Rows are points. The points of each table are mixes of a few directions, plus a little noise. Count the directions of each table, and those that both share. Where both have some left over, give the other angles between the two spaces (their principal angles), to ten degrees, smallest first.

First:
[[ -2   1]
 [-64  49]
 [ 10  -7]
 [ 56 -43]]
Second (6 x 2):
[[ 14  25]
 [ -8 -18]
 [ 50  94]
 [-17 -33]
 [-12 -24]
 [-24 -46]]
Directions: first 1, second 1, shared 0; angles 80

First:
[[ 17  -6 -40 -95  60  39]
 [-12   4  28  67 -42 -27]
 [ -3   1   8  18 -11  -7]
 [ 13  -4 -30 -71  45  29]
 [ -6   2  14  32 -20 -13]
 [ -6   2  15  35 -22 -14]
 [ -3   1   6  15  -9  -6]]
Second (8 x 6):
[[ 14 -26  17 -30 -28  46]
 [ 39 -24  59 -29   3   8]
 [ 13  33  -9  11  31 -65]
 [-51 -35  50  58  27  31]
 [ 30  26 -47 -41 -26 -15]
 [-32  20 -45  28   2 -10]
 [ -8   0  10  16  15 -11]
 [ -5   7 -36 -13 -24  16]]
Directions: first 1, second 3, shared 0; angles 60

First (8 x 11):
[[-44 -80 -51   0  32  34  11 -12  43  37  73]
 [  4   7   5   1  -2  -4  -2   1  -4  -3  -5]
 [  6  13   7   0  -7  -4  -2   2  -8  -5 -12]
 [ -6 -11  -8   0   4   6   1  -3   6   5  10]
 [-51 -92 -61  -2  37  40  14 -16  51  45  84]
 [ 23  40  26   2 -15 -17  -5   7 -23 -17 -36]
 [ 53  95  63   1 -38 -41 -12  17 -53 -46 -87]
 [ 15  28  18   1 -10 -13  -4   4 -16 -14 -26]]
Second (9 x 11):
[[ 49  88  57   2 -35 -37 -11  15 -48 -41 -79]
 [ -7 -12  -8   0   4   5   2  -2   7   6  11]
 [ -7 -13  -8   0   5   5   2  -2   7   6  11]
 [-31 -56 -36  -1  22  23   8  -9  31  27  51]
 [ -3  -6  -4  -1   3   2   1  -1   3   3   6]
 [-42 -76 -49  -2  30  33  10 -14  41  36  69]
 [-34 -62 -40  -2  24  26   9 -10  35  29  56]
 [ 40  72  46   2 -28 -31 -10  12 -40 -35 -65]
 [ 35  65  42   1 -25 -27  -9  11 -35 -31 -58]]
Directions: first 1, second 1, shared 1

First (8 x 18):
[[  6  20 -25   1 -45 -13  13 -33  23 -46  15   4 -19 -18 -12  17  -9   3]
 [  1   9   8  -1   2  -3  -1  16  -5  10   0   3  -1  -2  18   0   4  -7]
 [ -5  21  13 -17 -25  16   1  32  22 -11 -27   6 -34   0  14  10  19  -8]
 [-11  -3   8  13  19  -7   0   4 -13  39  -7   5  15  14  10 -25  -3 -12]
 [ -2   4   8  -2 -13  10  -7  30  24   1 -39  14 -31   3 -10   0 -15   3]
 [ 13   7  -5   1  -4  -5 -14  14   4  -7  -3  11 -12 -21   6  19 -13  11]
 [  3 -25  14   3  28  -5  15  -1 -24   6  27 -21  32  17 -10 -11  -9  -1]
 [ -4 -34 -19   1  39   7  -6 -60 -32   6  36 -21  47   8 -16 -12  24  11]]
Second (10 x 18):
[[-35 -20  26  -5 -30  26 -32  -9  22  17   6 -23  38 -37  11   8 -29 -25]
 [ 93  26 -46  -2   6  -7 -20   7 -44  -3 -10  15 -15  95  -6  -4  15 -21]
 [  9   6  -8   1  10  -9  11   2  -6  -5  -1   8 -13   9  -2  -4   9   9]
 [-24  -6  11   1   3  -1  11  -1  12  -1   3  -2   0 -25   0   0   0  10]
 [ 19  12 -15   2  16 -12  16   3 -13  -9  -2  12 -19  20  -4  -5  14  12]
 [-56 -11  25   3   4  -2  23  -3  25  -2   6  -5   0 -57   0  -1  -2  21]
 [  2   0  -1   0   2  -1   2   2  -1  -1   0   1  -2   2   0   0   1   1]
 [-13 -12  14  -3 -23  18 -29  -5  10  12   3 -15  27 -14   7   7 -20 -23]
 [ 12   4  -6   1   3  -3   1   2  -6  -2  -2   3  -4  11  -2  -1   4   0]
 [ -5   2  -1   3  11  -9  16   1   1  -6   0   7 -12  -6  -2  -3   9  14]]
Directions: first 6, second 2, shared 0; angles 80, 90

First:
[[  3  -9  30  -5  25 -20  11   2 -16   1   5   7 -19 -14  -4  19 -30  -5
   12   6 -12   3  14 -17 -14   0  15 -21   1  -1   9 -20]
 [ -1   2  -7   1  -6   4  -3   0   4  -1  -1  -1   4   3   1  -4   7   1
   -3  -1   2  -1  -3   3   3   1  -3   5   0   1  -2   4]
 [  0   1  -4   0  -2   2  -1   0   1  -1  -1  -1   2   1   0  -2   4   1
   -1  -1   1   0  -1   1   2   0  -2   2   0   0  -1   2]
 [  2  -7  24  -4  19 -16  10   2 -13   1   3   6 -16 -11  -3  15 -24  -4
   10   5 -10   2  11 -13 -11   0  12 -17   2  -1   8 -16]
 [ -8  28 -95  16 -76  63 -36  -7  50  -3 -14 -23  61  44  10 -58  95  15
  -38 -19  39  -8 -44  52  44  -2 -49  66  -5   5 -29  63]
 [  1  -5  16  -3  13 -10   6   1  -8   0   2   4 -10  -8  -2   9 -15  -2
    6   3  -7   1   7  -9  -7   0   8 -11   1   0   5 -10]
 [ -1   5 -17   2 -13  10  -6  -1   8   0  -2  -4  11   8   1 -10  16   3
   -7  -3   6  -2  -8   9   7   0  -8  11  -1   1  -5  11]
 [  0  -1   2   0   2  -1   1   0  -1   0   1   1  -1  -1   0   2  -3   0
    1   0  -1   0   1  -1  -1   0   1  -1   0  -1   1  -1]
 [  4 -14  49  -8  39 -32  19   4 -26   2   7  11 -31 -22  -5  30 -48  -8
   19  10 -19   4  23 -27 -22   2  25 -34   2  -3  15 -32]]
Second, 10 rows:
[[ 21   6   3 -29 -34  -6  -4   9 -12 -25  17   8 -16  14 -16  -3  13  27
   21   9   8 -33   3 -25  32   9   4 -18  20  12   4   3]
 [-25 -22  -4  -1 -13 -25   9 -47  28  26 -12   8  14 -15  37  14  21 -48
    6 -19  -7  58  20 -11 -17  -7 -21 -14  13  17 -20   7]
 [  7   5   1 -14 -19   5   0   7  -1  -4   6   6  -7   8  -5   3   3  12
   16  13   9 -10   2 -13   5  -1 -12  -6  14  17  16  -5]
 [ 14 -20  11   6 -40 -19 -23  -8 -22 -27   6 -15   0   4  -2  -6  13   1
    2   0  -8 -19  18  10  26  41  19 -26  -2 -22  -1   3]
 [-19 -26   5  29 -16  -7 -10 -27  10  19 -17 -14  19 -12  29  10   3 -41
   -4  -2  -9  39  21  23 -26  15 -18  -8  -7  -4  12  -7]
 [-12  -6  -3  -1  -5  -5   6 -17  16  17  -6   6   6  -6  17   9   6 -20
    6  -3   1  28   7  -6 -14  -9 -18  -3   9  16   0  -1]
 [  2   8  -5 -15  11  -5   9   0   2  -3   6  10  -6   1  -5  -3   4   8
    0  -8   1  -4  -7 -15  10 -11   8   2   5   3 -18   8]
 [  8  49  -8  14  88  58  14  70  -9   7   0  -1  -9   8 -41 -14 -52  51
  -28  18  12 -43 -52  23 -21 -39  13  61 -32 -13  21 -13]
 [  8  -4   1 -11 -12 -14  -3  -6  -7 -15   7   2  -5   3  -4  -4  11   5
    3  -7  -3 -10   4  -9  20  10  14 -13   5  -6 -15   8]
 [ -4   9  -2  22  41  18   1  18  -4   6  -7  -9   4  -4  -8  -6 -22   5
  -23  -1  -3  -6 -17  24 -15  -7  11  25 -25 -20   2  -4]]
Directions: first 1, second 4, shared 0; angles 90
